Rows are points. Each copy is the shape, with its points in the same order, turned, moved and blurred by noise. Say if it was mirrored as well.
In the rows, 100 means zero.

Shape (5 x 2):
129  51
63  74
135  58
67  162
107  155
Copy 1 (5 x 2):
62  45
129  66
56  53
130  153
90  150
Copy 1 is: mirrored
Copy 2 (5 x 2):
128  95
82  147
125  90
8  114
22  76
Copy 2 is: mirrored

Shape (8 x 3):
155  147  145
68  58  147
142  72  101
61  68  69
153  98  59
51  142  128
137  76  130
161  138  74
Copy 1 (8 x 3):
136  129  172
121  77  66
76  78  139
53  108  60
40  112  151
131  162  69
108  76  130
60  144  173
Copy 1 is: mirrored
Copy 2 (8 x 3):
173  63  129
125  174  114
120  92  163
47  123  112
83  48  163
143  115  45
135  113  169
126  27  141
Copy 2 is: only turned
Copy 3 (8 x 3):
156  102  58
118  135  171
92  145  87
47  107  152
57  118  57
121  52  147
115  150  100
87  91  39
Copy 3 is: mirrored
Copy 4 (8 x 3):
5  117  59
88  150  150
66  74  110
141  110  104
75  54  63
84  183  68
50  99  120
46  68  38
Copy 4 is: mirrored

Shape (10 x 4):
77  70  63  127
135  131  151  135
98  118  104  131
146  85  138  138
156  93  93  51
134  93  61  81
108  75  129  104
116  170  64  141
100  100  126  72
62  76  95  102
Copy 1 (10 x 4):
58  140  139  128
93  110  54  58
69  117  80  106
90  143  93  51
169  122  113  101
128  146  106  133
97  119  123  60
67  122  38  150
124  82  118  86
77  94  143  106
Copy 1 is: only turned
Copy 2 (10 x 4):
86  65  140  121
159  151  109  81
109  122  122  110
169  105  124  77
108  77  69  31
81  76  106  51
142  83  93  100
68  163  144  80
119  100  63  93
98  70  97  132
Copy 2 is: mirrored
Copy 3 (10 x 4):
56  125  134  98
108  43  70  135
90  87  106  137
82  69  47  109
147  139  55  89
113  153  82  106
101  85  83  82
98  112  109  195
133  94  97  86
85  104  143  86
Copy 3 is: only turned

Shape (12 x 6):
116  101  117  105  77  79
127  126  73  133  109  133
126  130  140  85  115  66
48  50  71  99  47  69
78  54  78  86  129  112
31  130  117  154  50  110
33  120  55  141  61  106
122  47  147  111  138  121
66  68  137  128  103  66
105  47  63  73  100  114
84  91  128  148  91  91
32  124  138  69  43  74
Copy 1 (12 x 6):
134  118  106  79  87  108
113  113  68  139  85  63
143  84  89  90  89  155
66  170  138  34  92  79
57  124  80  91  137  100
84  78  143  62  33  37
57  129  146  98  45  51
117  79  64  66  163  88
100  92  135  53  124  98
67  159  65  84  129  96
116  91  130  78  99  68
78  107  130  22  39  130
Copy 1 is: only turned
Copy 2 (12 x 6):
108  90  91  83  97  122
86  71  158  123  90  100
150  111  108  67  95  91
55  109  28  136  105  141
60  150  109  125  125  106
62  84  75  113  5  121
57  82  75  168  42  112
74  151  147  55  116  133
96  145  81  90  72  151
56  118  100  122  153  105
90  110  104  92  61  146
89  107  17  83  46  80
Copy 2 is: mirrored
Copy 3 (12 x 6):
135  94  126  110  56  96
107  162  114  75  96  108
178  109  127  133  76  74
64  37  87  131  62  114
74  98  94  136  116  65
85  102  158  138  64  184
66  100  97  123  89  179
89  124  152  134  79  22
97  97  125  166  49  89
82  80  81  91  104  56
88  108  134  133  49  108
134  28  149  155  91  146
Copy 3 is: mirrored
Copy 4 (12 x 6):
104  84  91  75  78  123
97  122  92  138  140  145
159  112  82  82  63  142
55  69  110  76  99  44
118  107  153  114  123  68
28  154  81  90  77  101
30  127  73  121  105  67
131  105  181  89  96  135
87  101  137  89  44  100
116  76  141  97  144  78
71  116  126  96  65  132
88  137  69  30  66  66
Copy 4 is: only turned
